Rows are points. Two turns around zero, p and q, are shown by what they do to some points. Write where each new point lands after one turn and then the other. Backwards means that the second turn is done in reverse. Each puzzle has new turns, and all numbers are rounded.

Turn p:
[-0.46 -0.11 -0.08] => [ 0.15 -0.39 -0.24]
[0.40 0.00 0.34] => [-0.03  0.25  0.46]
[ 0.51 -0.01  0.26] => [-0.03  0.39  0.42]
[-0.57  0.52 -0.18] => [-0.46 -0.53 -0.37]
[ 0.12 -0.41 -0.34] => [ 0.38  0.28 -0.28]
Turn q:
[ 0.36 -0.21 -0.31] => [ 0.13  0.36 -0.35]
[-0.07  0.23  0.17] => [ 0.09 -0.17  0.22]
[-0.78  0.24 -0.07] => [-0.54 -0.07  0.61]
[0.14 0.39 0.09] => [ 0.34 -0.04  0.25]
[ 0.36 -0.64  0.12] => [-0.01 -0.08 -0.74]
Where do these land?
q, then p backwards: [ 0.10 -0.42 -0.29] => [ 0.15  0.16 -0.47]
p, then q: [-0.72  0.28  0.14] => [-0.58  0.04 -0.53]
p, then q: [0.45 0.45 0.20] => [-0.18 -0.42  0.49]
p, then q backwards: [-0.19  0.17 -0.08] => [-0.09 -0.21  0.14]
p, then q: [ 0.36 -0.48  0.03] => [ 0.59 -0.04  0.09]

Turn p:
[ 0.29 -0.19  0.06 -0.08] => [ 0.12  0.05  0.29 -0.17]
[ 0.43 -0.65 -0.55  0.24] => [ 0.61 -0.62  0.35 -0.30]
[-0.02  0.53  0.22  0.29] => [ 0.09  0.39 -0.24  0.45]
[-0.67 -0.05  0.34 -0.33] => [-0.81 -0.05 -0.10  0.07]
[-0.03  0.36 -0.08 -0.12] => [ 0.00  0.22 -0.31 -0.05]
Turn q:
[ 0.29 -0.64  0.28  0.13] => [0.60 0.08 0.27 0.39]
[ 0.24  0.39  0.40 -0.06] => [-0.06  0.50  0.16 -0.31]
[ 0.23  0.32  0.07 -0.28] => [-0.03  0.34 -0.20 -0.28]
[-0.02 -0.06  0.42  0.05] => [ 0.17  0.10  0.36 -0.12]
[ 0.32  0.32 -0.29 -0.05] => [-0.25  0.30 -0.37  0.06]
[-0.44  0.34 -0.61  0.20] => [-0.68 -0.43 -0.25  0.05]
[-0.61 -0.66 -0.27  0.01] => [ 0.25 -0.88  0.03  0.21]
Where do these land?
q, then p: [ 0.05 -0.15  0.11 -1.07] => [ 0.42  0.18 -0.01 -0.99]
q, then p: [-0.39  0.00 -0.07  0.36] => [-0.33 -0.25  0.26  0.23]
p, then q: [-0.02 -0.24 -0.20  0.36] => [0.29 0.06 0.12 0.36]
q, then p backwards: [ 0.33  0.50 -0.26  0.32] => [-0.35  0.35  0.48 -0.22]
p, then q backwards: [ 0.21 -0.14  0.27 -0.43] => [-0.05  0.40  0.40  0.07]
q, then p: [-0.18  0.03  0.16  0.45] => [-0.31  0.04  0.19  0.36]

Turn p:
[ 0.22  0.49  0.31 -0.02] => [ 0.36 -0.21  0.20  0.41]
[-0.48 -0.22 -0.15 -0.40] => [-0.66  0.13  0.07  0.00]
[ 0.01 -0.07  0.32  0.63] => [ 0.36 -0.08 -0.60  0.07]
[ 0.69 -0.15 -0.25 -0.38] => [ 0.17 -0.25  0.58 -0.53]
[-0.44 -0.05 -0.23  0.17] => [-0.23  0.41 -0.24  0.05]
Turn q:
[-0.27  0.31  0.52 -0.25] => [-0.16  0.15  0.54 -0.39]
[ 0.35  0.17  0.26 -0.23] => [ 0.35 -0.06  0.38 -0.03]
[ 0.07 -0.51 -0.43 -0.17] => [ 0.29 -0.03 -0.62 -0.08]
[-0.44  0.09 -0.69  0.30] => [-0.43  0.43 -0.53  0.34]
[ 0.29 -0.05  0.34  0.34] => [-0.04 -0.48  0.24  0.16]
Where do these land?
p, then q backwards: [ 0.32 -0.13 -0.56 -0.10] => [-0.21  0.15  0.34 -0.51]
p, then q backwards: [ 0.52 -0.60 -0.12  0.06] => [-0.16 -0.52  0.43 -0.40]
q, then p: [-0.11  0.37  0.07 -0.37] => [ 0.16 -0.22  0.21  0.42]
q, then p: [-0.66  0.26  0.19 -0.07] => [-0.39  0.05  0.13  0.61]
q, then p: [-0.08  0.09  0.42  0.47] => [-0.38 -0.14 -0.49  0.07]

Turn p:
[0.24 0.05 0.14 0.09 0.22 0.29] => [-0.20  0.16  0.01 -0.09 -0.02  0.38]
[ 0.30  0.32 -0.40  0.07  0.50  0.28] => [ 0.19  0.37  0.14 -0.16  0.44  0.53]
[-0.08  0.13  0.08 -0.46  0.27 -0.02] => [-0.17  0.09  0.19 -0.41  0.21 -0.19]
[ 0.22  0.66  0.21  0.29 -0.19 -0.06] => [ 0.20  0.39  0.46  0.16 -0.45  0.15]
[-0.16 -0.18  0.47 -0.10  0.16 -0.68] => [-0.35 -0.52  0.49  0.09 -0.03 -0.36]
[-0.42 -0.33 -0.40  0.59 -0.45  0.50] => [ 0.18  0.20 -0.85  0.67  0.00  0.00]
[-0.11 -0.65 -0.12 -0.48 -0.51 -0.31] => [ 0.16 -0.69 -0.44 -0.25 -0.13 -0.51]
Turn q:
[ 0.22  0.11 -0.58  0.40 -0.13  0.31] => [-0.06 -0.26  0.24 -0.60 -0.13  0.41]
[-0.39 -0.25  0.82  0.12  0.67 -0.25] => [-0.03  0.28 -0.74  0.87  0.06  0.17]
[ 0.20 -0.36  0.19 -0.24  0.16 -0.03] => [-0.04 -0.03 -0.02  0.26  0.46 -0.05]
[-0.01 -0.31  0.29 -0.18  0.02 -0.20] => [ 0.00 -0.09 -0.10  0.38  0.22 -0.20]
[ 0.36  0.46 -0.10  0.10 -0.44  0.13] => [ 0.20  0.06  0.63 -0.22 -0.27  0.08]
[-0.49 -0.45  0.46  0.10  0.12 -0.50] => [-0.01 -0.26 -0.60  0.66 -0.09 -0.24]
[-0.12  0.28 -0.33 -0.14 -0.30  0.50] => [-0.36  0.18  0.33 -0.49 -0.21 -0.10]
[ 0.23  0.53 -0.76 -0.15 -0.11  0.03] => [ 0.31  0.12  0.27 -0.87 -0.06 -0.08]
Where do these land?
p, then q: [ 0.04 -0.22 -0.41 -0.06  0.04  0.21] => [ 0.01  0.05 -0.06 -0.37  0.32  0.15]
p, then q: [-0.49 -0.30  0.28 -0.40 -0.08  0.42] => [ 0.17 -0.07 -0.46 -0.43 -0.21 -0.53]
p, then q: [ 0.12  0.64 -0.13  0.08  0.15  0.25] => [ 0.14  0.59  0.33  0.02 -0.17  0.16]
p, then q: [-0.47  0.36  0.21  0.59  0.05  0.28] => [ 0.20  0.13 -0.08 -0.07 -0.79  0.37]
p, then q: [ 0.38  0.54  0.04 -0.02  0.26 -0.34] => [-0.09  0.40  0.32  0.58  0.08  0.07]
q, then p backwards: [ 0.15 -0.21 -0.18 -0.35 -0.24 -0.70] => [-0.30 -0.13 -0.46 -0.26 -0.25 -0.57]
p, then q: [ 0.17 -0.48  0.01  0.09  0.10 -0.82] => [-0.29 -0.54 -0.22  0.56  0.42  0.17]
p, then q: [-0.12 -0.59  0.19 -0.37 -0.62  0.28] => [ 0.04 -0.59 -0.05 -0.54  0.06 -0.60]
q, then p: [ 0.23  0.27 -0.01  0.44  0.32  0.43] => [-0.16  0.62 -0.33 -0.25 -0.14  0.09]

Turn p:
[ 0.25 -0.13 -0.23  0.10  0.42  0.31 -0.27  0.07] => [-0.10  0.10 -0.27  0.12  0.54  0.17  0.04 -0.26]
[ 0.00 -0.01  0.11  0.23  0.27 -0.06  0.18 -0.48] => [-0.16  0.24 -0.18 -0.46 -0.15 -0.02  0.02 -0.24]
[ 0.08  0.75 -0.29 -0.07 -0.05 -0.05 -0.04 -0.15] => [-0.11  0.49 -0.27  0.15 -0.06 -0.20  0.08  0.54]
[-0.25 -0.45  0.38  0.12 -0.76  0.39  0.15  0.10] => [ 0.56 -0.44  0.18  0.10 -0.50  0.43 -0.42 -0.16]
[ 0.12  0.33  0.24  0.11  0.08 -0.29 -0.53 -0.18] => [-0.11  0.38  0.06  0.01  0.15 -0.51 -0.39 -0.02]
[-0.70 -0.74 -0.37 -0.14 -0.25  0.27  0.28  0.10] => [-0.02 -1.03 -0.27  0.03 -0.30  0.41  0.09 -0.07]
[ 0.03  0.57  0.28 -0.39  0.20 -0.52 -0.37  0.40] => [-0.37  0.25  0.61  0.24  0.29 -0.51 -0.09  0.43]
[-0.54 -0.67  0.05  0.37 -0.28  0.50  0.70  0.44] => [ 0.10 -0.65  0.10  0.22 -0.64  0.85  0.20 -0.48]
[ 0.33  0.08  0.23 -0.44  0.17  0.04  0.01 -0.09] => [ 0.08  0.17  0.25 -0.32  0.37  0.07 -0.01  0.25]
[ 0.68  0.28 -0.39  0.11  0.18 -0.59 -0.11 -0.22] => [ 0.16  0.50 -0.21 -0.09  0.30 -0.70  0.48  0.01]
Turn q:
[-0.01  0.28 -0.51  0.51  0.17  0.39 -0.14 -0.41] => [ 0.66  0.25 -0.57 -0.01 -0.14 -0.13 -0.17  0.28]
[ 0.44 -0.01 -0.16  0.32  0.42  0.03 -0.42  0.10] => [ 0.49 -0.18 -0.20 -0.03  0.43  0.34  0.11  0.24]
[-0.08  0.11  0.33 -0.15 -0.05  0.35  0.52  0.18] => [-0.41  0.43  0.17 -0.13 -0.33  0.16  0.16  0.12]
[-0.61  0.33  0.24 -0.73  0.00 -0.38  0.64  0.34] => [-1.00  0.26  0.41  0.46 -0.09 -0.47  0.24  0.08]
[-0.22  0.42 -0.10 -0.71 -0.45 -0.10 -0.40 -0.13] => [-0.12  0.21  0.32 -0.19  0.40 -0.82 -0.17 -0.26]
[ 0.26 -0.70 -0.48  0.14 -0.44 -0.06 -0.03  0.17] => [ 0.34 -0.77  0.17 -0.32 -0.41 -0.04  0.10 -0.08]
[ 0.43 -0.25  0.34 -0.19  0.20 -0.30  0.12 -0.38] => [ 0.00 -0.01 -0.02  0.18  0.14  0.33  0.36 -0.63]
[-0.37 -0.42  0.40  0.39  0.34  0.51  0.05  0.00] => [-0.38  0.01 -0.58 -0.27 -0.23  0.56 -0.25  0.15]
[ 0.17  0.25 -0.05  0.42 -0.18 -0.44 -0.34  0.14] => [ 0.42 -0.19  0.31  0.32  0.25  0.08 -0.38  0.10]
Where do these land?
p, then q: [-0.11  0.15 -0.18 -0.74 -0.08 -0.52 -0.15  0.15] => [-0.53 -0.54  0.29  0.30  0.11  0.34  0.11  0.21]
p, then q: [-0.08  0.47  0.40  0.19 -0.02  0.52  0.09  0.30] => [ 0.12  0.50  0.01 -0.34  0.07  0.14 -0.54  0.32]
q, then p: [-0.02 -0.11 -0.15  0.65 -0.20 -0.35 -0.18 -0.40] => [ 0.51  0.13 -0.40  0.08  0.33 -0.24 -0.20 -0.40]
q, then p: [-0.05 -0.05  0.01 -0.69 -0.53 -0.23  0.15  0.11] => [-0.16 -0.14  0.41 -0.55 -0.44 -0.31 -0.23  0.00]
q, then p: [ 0.23 -0.43 -0.80  0.49 -0.05 -0.05 -0.26 -0.13] => [ 0.79 -0.25 -0.05 -0.04  0.47 -0.13  0.43 -0.30]
q, then p backwards: [-0.60  0.01  0.61  0.19  0.40  0.30  0.23  0.36] => [-0.58  0.63 -0.01 -0.12  0.45  0.50  0.01 -0.12]
q, then p: [ 0.11  0.35 -0.20 -0.60  0.22 -0.03  0.22  0.01] => [-0.32  0.24  0.27 -0.14 -0.42 -0.09  0.45  0.05]
p, then q backwards: [0.20 0.07 0.74 0.48 0.34 0.30 0.32 0.39] => [ 0.45  0.19  0.87 -0.03 -0.36 -0.10  0.36 -0.14]
q, then p: [ 0.15 -0.03  0.04 -0.37  0.20  0.15 -0.40 -0.03] => [-0.35 -0.03  0.00 -0.31  0.25  0.05  0.27  0.15]
p, then q: [ 0.17 -0.44 -0.48  0.40 -0.28 -0.10 -0.03 -0.75] => [ 0.60 -0.31  0.07  0.08 -0.10 -0.60  0.56 -0.34]

Turn p:
[-0.17  0.26  0.23  0.22 -0.31  0.21  0.53 -0.26] => [ 0.14  0.21  0.53  0.23 -0.29  0.42  0.16  0.07]
[-0.30 -0.14  0.26  0.26  0.34 -0.08 -0.26 -0.26] => [ 0.02 -0.15 -0.26  0.06 -0.22  0.27 -0.41 -0.34]
[-0.48 -0.24 -0.07  0.38 -0.25 -0.11  0.20  0.31] => [ 0.33 -0.16  0.16  0.42 -0.23 -0.15 -0.34  0.34]
[ 0.18 -0.29  0.15 -0.25 -0.10 -0.62 -0.10 -0.41] => [ 0.25  0.19 -0.02 -0.73 -0.13 -0.13 -0.28 -0.18]
[0.80 0.38 0.23 0.02 0.42 0.04 0.37 0.86] => [-0.51 -0.44  0.69  0.10  0.86 -0.32  0.23 -0.24]
[-0.18  0.85 -0.23  0.12  0.37  0.35  0.11  0.20] => [-0.11  0.16 -0.01  0.79  0.35  0.11  0.44 -0.36]
[ 0.34 -0.06  0.38 -0.52 -0.21  0.43  0.20 -0.04] => [-0.47 -0.07  0.31 -0.39 -0.26  0.04  0.50  0.10]
[-0.18  0.16 -0.06 -0.14  0.25 -0.17 -0.40 -0.05] => [-0.04  0.13 -0.40  0.06  0.01 -0.16 -0.09 -0.34]
[-0.08 -0.65 -0.13 -0.08 -0.71 -0.12 -0.25  0.56] => [-0.07 -0.10 -0.05 -0.14 -0.24 -0.64 -0.35  0.85]
[ 0.12  0.36 -0.20  0.15  0.01  0.51 -0.29 -0.81] => [-0.14  0.49 -0.43 -0.02  0.06  0.83  0.27 -0.03]
[-0.03 -0.63 -0.55 -0.15  0.20 -0.44 -0.10 -0.10] => [ 0.59 -0.28 -0.50 -0.41  0.12 -0.27 -0.14  0.14]
Turn q:
[-0.25  0.08  0.03  0.14 -0.50 -0.31  0.07  0.09] => [-0.23  0.19  0.04  0.05 -0.10 -0.52  0.06 -0.27]
[ 0.27 -0.12  0.40  0.49  0.50 -0.25  0.16  0.13] => [-0.38  0.01 -0.02  0.23 -0.08  0.66  0.37 -0.27]
[ 0.01  0.27  0.09 -0.35 -0.25 -0.04 -0.51 -0.34] => [ 0.24 -0.17  0.27 -0.58  0.21 -0.25 -0.12 -0.18]
[-0.16  0.31  0.06 -0.17 -0.49  0.42  0.04 -0.17] => [ 0.24  0.29  0.28 -0.24 -0.23 -0.32 -0.41  0.07]
[ 0.11 -0.21 -0.02 -0.38 -0.70 -0.15 -0.26 -0.17] => [ 0.29 -0.25  0.46 -0.02  0.13 -0.65  0.04 -0.12]
[-0.30 -0.27  0.20 -0.32 -0.26 -0.17  0.05 -0.48] => [ 0.24 -0.26  0.12 -0.26 -0.41 -0.40  0.32 -0.02]
[-0.19 -0.12 -0.04  0.32  0.88 -0.22 -0.04  0.40] => [-0.53 -0.03 -0.57  0.05  0.21  0.56  0.35  0.23]
[ 0.22  0.37 -0.32 -0.55 -0.16  0.03  0.18 -0.21] => [ 0.72  0.11 -0.15 -0.08  0.16 -0.19 -0.22 -0.13]
[ 0.26  0.13 -0.83  0.56  0.09  0.77  0.19 -0.02] => [-0.04 -0.09 -0.30  0.51 -0.08  0.31 -1.10  0.23]
[ 0.02 -0.44  0.44  0.28  0.88 -0.07  0.11  0.78] => [-0.58  0.20 -0.12  0.34  0.19  0.79  0.71  0.45]
Where do these land?
q, then p: [-0.13  0.03  0.61  0.38 -0.01  0.27  0.46  0.44] => [-0.22  0.46  0.42  0.70 -0.25  0.13  0.09  0.01]
p, then q backwards: [-0.49 -0.16 -0.53 -0.13 -0.34  0.17  0.17 -0.48] => [-0.17 -0.11  0.08 -0.50  0.37  0.19  0.70 -0.10]
p, then q backwards: [-0.08  0.06  0.61 -0.03  0.46  0.04  0.71  0.07] => [ 0.56 -0.33  0.46  0.24 -0.26 -0.21 -0.18 -0.51]
p, then q backwards: [ 0.47 -0.08 -0.16 -0.40 -0.05  0.01 -0.16  0.34] => [-0.43 -0.06 -0.04 -0.18 -0.07 -0.27 -0.45  0.23]
p, then q: [ 0.73  0.02  0.10  0.12  0.04  0.06 -0.24 -0.11] => [ 0.14  0.09 -0.27 -0.45  0.04  0.16  0.14  0.53]
p, then q: [ 0.53  0.19 -0.11 -0.18  0.43  0.34 -0.72  0.31] => [-0.13 -0.22 -0.96 -0.22 -0.20 -0.10  0.09  0.42]
q, then p backwards: [ 0.31  0.44 -0.10  0.25  0.16 -0.13 -0.04  0.31] => [ 0.20  0.42  0.00  0.31  0.24 -0.06 -0.30 -0.19]
p, then q: [-0.71 -0.01 -0.04 -0.24 -0.46 -0.32 -0.12 -0.53] => [ 0.28  0.23  0.29  0.09  0.35 -0.42 -0.54 -0.60]
q, then p: [-0.62 -0.49 -0.38  0.24 -0.23 -0.44 -0.07 -0.35] => [ 0.80  0.00 -0.08 -0.21 -0.25 -0.41 -0.38  0.37]
